Each row is a point. The last column is the point's height on a tilted bowl or saddle (a function of degree 2), plus a little noise. Count its main directions that bend up, bend down and stay straight.
In the rows, 128 means zero.

Points:
[[138 102 112 117]
 [103 111 158 107]
 [159 105 112 114]
 [188 117 147  98]
 [156 189 178  61]
 [137 146 162 108]
 [185 102 154  98]
 [106  89 146 107]
 [109 150 190  79]
 [138 132  97 114]
 [151  98 148 115]
 [151 113 120 119]
 [163 104 179  96]
 [120 112  59  79]
 [177 155 126  98]]
Directions: 0 up, 3 down, 0 straight

Points:
[[127  89 131 132 128]
 [158 127 154 152 144]
 [132  59 122  98  96]
 [120 173 175 113  94]
 [148 143  70 102 100]
 [158 186 144 132 152]
 [123 183 144  90  87]
 [155 147  83 142 124]
 [174 121 130  92  96]
 [131  90  90 125 129]
 [124 112 164 129 117]
 [118 106 170 118 103]
 [108 140 116 101 136]
 [110 141 106 153 143]
 [170  98  72 129  80]
 [135 100 133 123 129]
 [125 106 144 167 127]
 [192 112 109 126 101]
 [153  48 110 132  59]
 [183  97 126 124  95]
 [115 176 196 182  99]
 [ 46 143 161 192  48]
 [113  85 146 106 116]
 [130 139 151 148 143]
 [135 115 107  62  94]]
Directions: 1 up, 3 down, 0 straight

Points, 27 rows:
[[147 160 186  86 169]
 [144 103 142 103 136]
 [ 88 129  95 134 165]
 [ 85 143 107  88 165]
 [109 120 148 176 155]
 [ 52  95 165 136 160]
 [ 95 140 137 112 143]
 [ 97 123 158  61 146]
 [167 153 138 149 144]
 [ 91 156 145 101 151]
 [118 121 177 118 136]
 [146 137 139  95 140]
 [114  99  67 157 173]
 [115  85 161 104 142]
 [191 136 200 177 199]
 [ 82 129  99 129 166]
 [146 110 105 172 145]
 [108 176 138 129 162]
 [145 141 119 129 134]
 [105  61 175 141 169]
 [114 136 141  85 141]
 [ 77 115  84 165 196]
 [138 108 124  76 144]
 [100 104 149  96 137]
 [ 86  74 130 129 164]
 [126 136 103  93 145]
 [146  76  97  87 157]]
Directions: 3 up, 0 down, 1 straight

Points (42 x 7):
[[148  71 161 150 144  85 178]
 [130 138 220  76  69 134 227]
 [156 112 166 141 141 115 160]
 [134 145 163 135  82 123 154]
 [ 99 147 128 130  29 116 189]
 [125 138  54 120 143 154 165]
 [117 170  88 140  76 155 176]
 [ 90 191 136 133 118 130 101]
 [137 142 147 133  89 122 151]
 [169 106 124  96 149 105 166]
 [128 154 131 119 155 175 120]
 [ 82 149 125 127 115 138 124]
 [ 96 129 135 181 143 174  95]
 [168 107 106 122 148  59 129]
 [152 148  98 149 162 145 142]
 [129 209  89 147 105 122 149]
 [168  89  93 112  74 116 125]
 [153 147  71 162 121 139 148]
 [ 95  69 131  66  99 150 182]
 [117 107  98 146 161 184 122]
 [157 130 104 154 146 133 139]
 [175  99 111 130 151 108 147]
 [134 116  85 142 111 135 134]
 [100 174 135 130  55 149 169]
 [106  96 125 190 118  76 124]
 [ 84 128 100 126 139 104 108]
 [149  97 106 107  79 125 146]
 [ 82 183 109 129 110  91  96]
 [149 107  44  72 178 141 173]
 [152 127 189 116 151 142 146]
 [ 55 138 108  86 118  89 100]
 [ 79 125 103 112 112 151 148]
 [170 105 114 131 130 158 127]
 [147 142 116 143 181  77 148]
 [127 148 154  92 159 133 153]
 [118 115  99 150 100 172 142]
 [179 141  94 171 141 171 127]
 [111 132 130 145  85  90 129]
 [151  94 155 105  98 109 177]
 [162 120 114 153 175 121 152]
 [ 93 131 128 201 149  60  99]
 [156 126  96 116 100 139 146]]
Directions: 3 up, 2 down, 1 straight

Points, 62 rows:
[[181 131 105 136  96 154 105  67 115]
 [134 135 129 146 103 167 175 119 107]
 [126 172 181 117  85 166 114 124 115]
 [116 113 151 139 181 137 151 122 110]
 [ 93  83  81 158 138 156 149 152 126]
 [140 171 178 187 156 162  85 134  47]
 [ 98 109 132 140 134 121  99 116 108]
 [155 119 121  69 150  87 143 105 135]
 [158 164 158 143 152 121 169 165 111]
 [152 214 137 102  86 103 154  76 130]
 [ 96 173 132 127 179 157 131 136 113]
 [125  78  46  94 148 174 179 141 125]
 [121 138 159 129 125 134 120 184 116]
 [196  87 119 108 147  91 171 160 137]
 [173 195 123  75 177 149 179 133  87]
 [149 104 102 148  79 174 131 157 113]
 [132  84 114  75 122 210 120 112  83]
 [ 61 107  79  85  41 132 131 165  43]
 [168 100  88 122 128 190  90 105 100]
 [ 54 102 157  97 193  85 128 134  99]
 [ 79 100 146  97 158 125 129 104 122]
 [157 123 168 102 158 114 125 123 106]
 [110 109 143 101 138 108 141 167 119]
 [170 103 116  63 154 137 165 124 110]
 [ 91 168 113 118  98 111 106 142 125]
 [ 99 140 111 115 177 171 104 114 109]
 [127 105  32 131 131 149 108 146 135]
 [100 145 152  87 106 101 159 107 132]
 [154 127 150 151 122 126 121 132 112]
 [135 122 113  80 185 104 124 113 128]
 [169 177 147 144 110 144 139 101 101]
 [114 133 165  50 154 116  99 117 139]
 [143 116 179 149 172 127 156 138 101]
 [ 78 110 191 179 163 120 143 125  91]
 [ 89  78 129 128  92 143 110 140  92]
 [ 95 123 205 116  98 118 148 122 116]
 [128 136 117  56 137 128 131  73 163]
 [ 90  98 105 146 115 120 127 114 108]
 [ 69 165  54 125 100 104 123 123 112]
 [154 128 127 212 143  81 121 145 106]
 [ 74  65 112 122  97 118  92 117  77]
 [131 150 112 121 129 109 117  87 144]
 [107 157 123 124 103  88 152  86 128]
 [110 107 163 152 136 112 155  78  88]
 [113  91 112 146 121 174 140 117 103]
 [120 128  90 134 150 108  83 127 121]
 [122  77 139 130 140  85 173  92  98]
 [142  99  86 138 111 121 135 118 139]
 [161 137 171  99  76 179 141 170  81]
 [138 128 133  78 117 149 148 109 127]
 [ 97 124 137  99 121 146 124  76 137]
 [181 117 146 162 144 115 160  87  90]
 [112  86 160 104  96 108 114 117 106]
 [101  80 131 171 165 133 117  37  27]
 [100 161 141  79 117 131 104 150 133]
 [211 131 112 100 148 156 104  97 122]
 [148 149 118  97 120  68 108  62 171]
 [112 178 170 186 102 113 132 142  85]
 [ 97 159  88  59  87 153 200 149  75]
 [108 104 160 109 129  90 108 146 110]
 [147 126 128 108 113  71 143 137 128]
 [101 134  98 206 121  97  79 123  58]]
Directions: 2 up, 6 down, 0 straight

Points (70 x 9):
[[139 106 170 139 106 118  90 102 110]
 [130 143 163 111  72 111 119 117 114]
 [ 56 137 153 121 128 122 147 136  96]
 [129 116 164 143 161 148 114 141 117]
 [ 92 150 173 144 106  91 122 139 119]
 [148 189 133  71 113 175 178 157  51]
 [154 169 183 150 144 118  75 156 151]
 [ 86 128 131 111  95  95 166  88 104]
 [134 136 200 109 128  86 144 138 154]
 [ 74 115 126  69 129 142 120 110 111]
 [141 168  58 161 106 120 133 137 106]
 [124 159 145 127 165 108 100 142 129]
 [107 105 117 178 110 110 112 120 109]
 [135 105 103 130 111 108 135 121 122]
 [158 116 152 133  43  57 152 120 117]
 [143 152 100  72 129 157 130 115  85]
 [103  94 101  83 143  63  33 110  74]
 [144 153 112 108 142 121  96  93 125]
 [132 155 170  52 113 125  97  97 109]
 [ 94  77 137 162 131 128 152 133 105]
 [124 167 160 116 142 141  93  85 115]
 [128 121 123  68 137 105 116 152 102]
 [118  71 137 148 119 109 143  77 126]
 [145  91 102 110 149 145 168 130 117]
 [ 50 164  51 102 110 104  84 176  67]
 [120 119 147 104 127 140 135 178 130]
 [ 76  94 209 102 173 150 101 158  98]
 [136 154  96 114 109 143 171 124  76]
 [105 117 146  97 109 146 119 133 113]
 [138  70 130 126 147 139 198 173 132]
 [123 104 168 200  96 113 109 151  98]
 [ 93  94 145  93 101 119 133 149 104]
 [151 148 127 112  94 166 103 148 118]
 [160 103  63 154  73 145 209 118  77]
 [150 122 159 129 161 145 125 140 122]
 [149  77 136  96  61 176 151 125  70]
 [ 76 145 132  96 120  95  94  79 123]
 [110 161 112  86  87 132  88 166 124]
 [119 169 106 130 110 145 139 129  87]
 [147 130 162 129 148 125 147 133 129]
 [134 113 111 117 190 132 111 195 148]
 [109 169 128  79 105 155  55 204 184]
 [125 144 149  88 142 152 151 109  91]
 [180 169  96 128  61 174  96 101  64]
 [130 133 189 139 115 108 142 128 138]
 [176 160 129 162  88  59 165  92 157]
 [125 143 153 119 177 123 142 132 111]
 [153 162 146 135 142  78  63 125 150]
 [191 138 136 183 130 147  25 166 181]
 [175 112 110 120  82 108 145 165 137]
 [145 155 137  92 110 134 114 189 148]
 [ 93 154 126 144 110 164 151 139  73]
 [182 125 132 146 107 147 175 198 165]
 [160 109 159 124 155  98 115 169 153]
 [105  97  78 152 157 150  94 148 154]
 [137 118 107 132 154 172 143 155 120]
 [185 174  90 114 185 195 133 140  74]
 [152  78  69  92 131 100 175 130 109]
 [143 104 100 174  76 116 157 137 104]
 [ 90 116 164  88  85 149 168  96 104]
 [122 128 122  38 192 102 140 126  47]
 [132  84  85 144 145  65 104 154 134]
 [127 162 167 144 125  93 127 148 139]
 [ 80 158 132 136 162 108 119 112 109]
 [ 68 102 155 154 137 131 143 166  93]
 [100 140 135 103 104 139 134 124 105]
 [138  98 131 112 128 139  79 206 163]
 [ 70 150 181 125 155 108 144 146 108]
 [153 100 121 131  47  98 154 117  88]
 [ 96 155 104 186 173  99 126 116 119]]
Directions: 3 up, 4 down, 1 straight
